Each wall is flat, endless, passes through zero and stands at right angles to its row. A trip goes straight from one point to another. List the walls that it crosses, first one first.

Walls:
(1): [ 0.26 -0.06  0.09]
(2): [ 0.42 -0.08 -0.07]
(3): [-0.03  0.03 -0.30]
(4): [ 0.16 -0.01 -0.03]
(5): [-0.19 -0.03 -0.17]
(6): [-0.01 -0.64  0.21]
(7): [-0.53 -0.34 -0.08]
Trips:
[ 0.07 -0.09  0.05] to [-0.05 -0.12 -0.55] => 7, 3, 5, 1, 6
[-0.56  0.19  0.37] to [-0.27  0.01  0.19] => 6

Walls:
(1): [ 0.47 -0.29  0.29  0.23 -0.13  0.15  0.58 -0.05  0.12]
(2): [-0.33  0.16  0.23  0.15  0.06  0.07 -0.33 -0.06 -0.03]
(3): [-0.17  0.66 -0.08 -0.06 -0.17 -0.36  0.02 -0.10  0.11]
(4): [ 0.63 -0.23 -0.08 -0.36 -0.06  0.35  0.43  0.24 -0.15]
(5): [-0.24 -0.26  0.28 -0.38  0.81 -0.01  0.37 -0.45  0.30]
Trips:
[ 0.20 -0.40 -0.24  0.45  0.36 -0.06  0.01 -0.22  0.05] to [ 0.08 -0.41 -0.15  0.01  0.00  0.19  0.15 -0.53  0.15] => 4
[ 0.13  0.38 -0.04 -0.49 -0.14 -0.15  0.39 -0.24 -0.25] to [ 0.04 -0.19  0.02 -0.09  0.09 -0.14  0.01 -0.44  0.12] => 4, 3
[ 0.18 -0.22 -0.38 -0.61  0.05  0.72 -0.23 -0.40 -0.02] to [-0.28 -0.13  0.35  0.10  0.17 -0.49 -0.26  0.22  0.11] => 2, 4, 3
[-0.27 -0.11  0.08 -0.12 -0.08 -0.16 -0.29  0.36  0.10] to [ 0.05 -0.41  0.06  0.47  0.36  0.22 -0.22 -0.40 -0.21] => 3, 5, 1
